Each row of a before or after table is a point. The points were changed in one or more steps. Then noise was added and the rows were shuffled. The steps act on columns, c1 being the first. Name the steps. A step turns or swaps two columns, mirrors them in a line or flattens them onto one, adds a multiple of one to another, or multiplies or shifts one. Angles are multiples of 10 degrees, from the lower column toward the higher: turns from -170 to 170, lines from 10 to 170 but not 90. Use the fewest steps. Two steps may share a column if one is a turn and the other turns, adds or multiplies; they go together, in the order done. Otherwise the lowest column goes first.

Before, 9 rows:
[[ 0.18 -0.39]
 [-0.03  0.55]
 [-0.89  0.14]
 [-0.40  0.47]
 [ 0.16 -0.26]
 [-0.22 -0.35]
 [ 0.12 -0.38]
 [-0.03  0.76]
 [-0.14 -0.19]]
After (9 x 2):
[[-0.38  0.20]
 [-0.28  0.16]
 [ 0.46 -0.41]
 [ 0.77 -0.03]
 [-0.18 -0.13]
 [ 0.55 -0.03]
 [-0.37  0.10]
 [ 0.14 -0.88]
 [-0.34 -0.23]]
Steps: swap c1 and c2

Before (9 x 6):
[[ 0.21 -0.14  0.34 -0.03  0.09 -0.49]
 [ 0.55  0.56 -0.17 -0.14 -0.02 -0.15]
 [-0.18  0.06  0.35 -0.26 -0.65  0.14]
 [-0.45  0.36 -0.10  0.15 -0.13  0.24]
 [-0.28  0.45 -0.08 -0.22  0.62 -0.50]
 [-0.44 -0.41  0.43 -0.56  0.53  0.90]
 [ 0.03 -0.30 -0.15  0.23  0.13  0.19]
 [ 1.05 -0.11  1.01  0.74  0.08 -0.41]
 [-0.13  0.20  0.32 -0.21 -0.34  0.14]]
After (9 x 6):
[[ 0.10 -0.13  0.38 -0.04  0.06 -0.52]
 [-0.08  0.46 -0.17 -0.23  0.60 -0.48]
 [-0.12  0.07  0.29 -0.25 -0.65  0.14]
 [-0.14 -0.43  0.23 -0.55  0.55  0.89]
 [-0.13 -0.29 -0.12  0.23  0.14  0.18]
 [ 0.13 -0.13  1.29  0.71  0.07 -0.41]
 [ 0.67  0.58  0.03 -0.14 -0.01 -0.16]
 [-0.48  0.37 -0.27  0.13 -0.14  0.24]
 [-0.08  0.20  0.24 -0.21 -0.37  0.16]]
Steps: turn c1 and c3 by 20 degrees; add -0.7 times c4 to c1

Before, 8 rows:
[[-0.71  0.26 -0.04  0.26 -0.08  0.00 -0.11 -0.62 -0.03  0.49  0.34 -0.31]
 [ 0.26 -0.52  0.04  0.24 -0.28 -0.30  0.45 -0.39 -0.37 -0.19  0.14  0.41]
 [ 0.13  0.15 -0.20  0.24 -0.05 -0.56 -0.16  0.05  0.57  0.45 -0.18 -0.29]
 [-0.13 -0.15  0.08  0.19 -0.29 -0.36  0.54 -0.40 -0.22 -0.24 -0.24 -0.26]
 [-0.12  0.39 -0.54  0.53 -0.16  0.37 -0.25  0.00 -0.16  0.57  0.15 -0.57]
 [-0.34 -0.46 -0.19 -0.05 -0.56  0.17  0.21 -0.56 -0.28 -0.43 -0.16  0.43]
 [-0.21 -0.16  0.67 -0.57 -0.55  0.28  0.50 -0.79 -0.22 -0.12 -0.13  0.45]
 [-0.20  0.41  0.01  0.61  0.37 -0.10 -0.17  0.09  0.31  0.29 -0.13 -0.24]]
After (8 x 12):
[[-0.28 -0.43 -0.16  0.19 -0.28  0.04  0.54 -0.17 -0.22 -0.22 -0.21 -0.03]
 [-0.52  0.76  0.26  0.27 -0.07  0.43 -0.09 -0.22  0.00  0.48  0.17  0.55]
 [-0.32  1.19  0.11  0.62  0.35  0.30 -0.16  0.03  0.28  0.25 -0.11  0.10]
 [-0.23  0.43  0.35  0.28 -0.07 -0.16 -0.16  0.03  0.59  0.33 -0.11 -0.24]
 [ 0.30 -1.43  0.02 -0.04 -0.56  0.61  0.21 -0.21 -0.28 -0.41 -0.26  0.51]
 [-0.62  1.19  0.66  0.51 -0.21  0.79 -0.19 -0.01 -0.19  0.36  0.20 -0.05]
 [ 0.35 -0.45 -0.64 -0.53 -0.53  0.69  0.48 -0.35 -0.22  0.07 -0.23  0.38]
 [ 0.46 -1.55 -0.12  0.27 -0.28  0.01  0.44 -0.14 -0.37 -0.11  0.17 -0.13]]
Steps: turn c1 and c12 by -70 degrees; add -0.3 times c12 to c11; multiply c2 by 3; mirror c3 and c10 in the line at 80 degrees; shift c6 by 0.40; multiply c8 by 0.4

Before (11 x 20):
[[-0.49 -0.47 -0.03  0.27  0.20  0.25  0.04  0.15 -0.06  0.34 -0.42 -0.22
  -0.26 -0.49 -0.18  0.69 -0.15 -0.63  0.38 -0.56]
 [ 0.53 -0.14  0.75  0.09 -0.24  0.82 -0.70  0.14  0.64  0.02  0.03 -0.05
  -0.36 -0.05  0.37 -0.31  0.13  0.40 -0.14  0.31]
 [-0.09  0.08  0.39  0.23 -0.49  0.53 -0.84  0.36  0.14  0.06  0.68  0.00
   0.05  0.36  0.40 -0.52 -0.17  0.01 -0.47  0.27]
 [-0.13 -0.55 -0.47  0.03  0.38  0.32  0.19  0.33 -0.47  0.25 -0.26 -0.31
   0.27 -0.67 -0.40  0.07 -0.14 -0.21  0.24 -0.09]
 [ 0.31 -0.08  0.41  0.08  0.20 -0.04 -0.35  0.50  0.25  0.26 -0.07 -0.12
   0.41  0.11 -0.23  0.05 -0.52 -0.28 -0.06 -0.01]
 [ 0.18 -0.82 -0.81 -0.24 -0.33 -0.19  0.24 -0.51 -0.09  0.28 -0.17 -0.19
  -0.22 -0.62 -0.10  0.43 -0.12 -0.79  0.21 -0.40]
 [-0.23 -0.53 -0.30 -0.11  0.15 -0.15  0.03 -0.56 -0.35 -0.05 -0.35  0.42
  -0.19 -0.76 -0.39 -0.07 -0.29 -0.71  0.33 -0.27]
 [-0.16  0.30  0.53  0.42 -0.36  0.48 -0.49  0.34  0.87  0.43  0.65 -0.11
   0.71  0.22  0.02 -0.54 -0.19  0.21  0.30  0.38]
 [ 0.03 -0.35 -0.54 -0.14 -0.05 -0.43  0.01 -0.13 -0.18  0.09 -0.02  0.13
  -0.97 -0.46 -0.14  0.25  0.07 -0.33  0.33  0.25]
 [-0.37 -0.19 -0.16  0.03  0.27  0.39 -0.28 -0.01  0.20  0.61 -0.42 -0.23
   0.37  0.27 -0.44 -0.07 -0.01 -0.43 -0.01  0.14]
 [-0.03  0.25 -0.44 -0.65 -0.48 -0.64 -0.54 -0.16 -0.41 -0.20  0.46  0.65
   0.36  0.30  0.20 -0.62  0.86  0.53  0.28 -0.55]]
After:
[[-0.18  0.63 -0.50  0.31 -0.08  0.35  0.16  0.17 -0.50  0.20 -0.27 -0.29
   0.25  0.59 -0.28  0.12  0.38 -0.28  0.24 -0.45]
 [-0.46  0.43  0.00  0.03 -0.25  0.27  0.04  0.22 -0.06  0.30 -0.39 -0.24
  -0.29  0.61 -0.18  0.67  0.15 -0.65  0.39 -0.72]
 [-0.25 -0.08 -0.28  0.47  0.39 -0.10  0.05  0.78 -0.38 -0.04 -0.34  0.41
  -0.20  0.55 -0.43 -0.10  0.27 -0.74  0.31  0.25]
 [-0.38  0.13 -0.20 -0.12 -0.35  0.43 -0.28  0.16  0.18  0.58 -0.40 -0.27
   0.37 -0.26 -0.15 -0.08  0.40 -0.41 -0.04  0.17]
 [-0.02 -0.26 -0.43  0.40  0.47 -0.59 -0.60 -0.08 -0.40 -0.22  0.47  0.65
   0.38 -0.59  0.83 -0.61  0.12  0.55  0.30 -0.43]
 [ 0.32  0.38  0.41 -0.09  0.31 -0.05 -0.42 -0.26  0.25  0.27 -0.11 -0.10
   0.35 -0.03 -0.55  0.04  0.04 -0.32 -0.07 -0.52]
 [ 0.53  0.19  0.75 -0.05 -1.46  0.81 -0.74  0.04  0.60  0.03  0.01 -0.05
  -0.34  0.06  0.26 -0.30 -0.27  0.39 -0.14  0.16]
 [-0.18  0.06  0.52 -0.49 -1.10  0.46 -0.47 -0.48  0.87  0.34  0.67 -0.08
   0.72 -0.03 -0.19 -0.60 -0.12  0.21  0.27  0.01]
 [ 0.14  0.04 -0.82  0.50 -0.01 -0.23  0.23  0.94 -0.14  0.25 -0.19 -0.16
  -0.23  0.37 -0.15  0.43  0.04 -0.78  0.21  0.07]
 [-0.09  0.16  0.41 -0.35 -1.33  0.50 -0.88 -0.31  0.16  0.03  0.67 -0.03
   0.04 -0.20 -0.02 -0.53 -0.48  0.04 -0.45 -0.09]
 [ 0.02  0.16 -0.61  0.36  0.59 -0.42 -0.03  0.34 -0.24  0.10  0.02  0.10
  -0.95  0.27  0.00  0.22  0.11 -0.32  0.34  0.33]]
Steps: add -1 times c8 to c20; turn c2 and c8 by -130 degrees; turn c4 and c14 by 150 degrees; add -1.5 times c6 to c5; turn c15 and c17 by -70 degrees
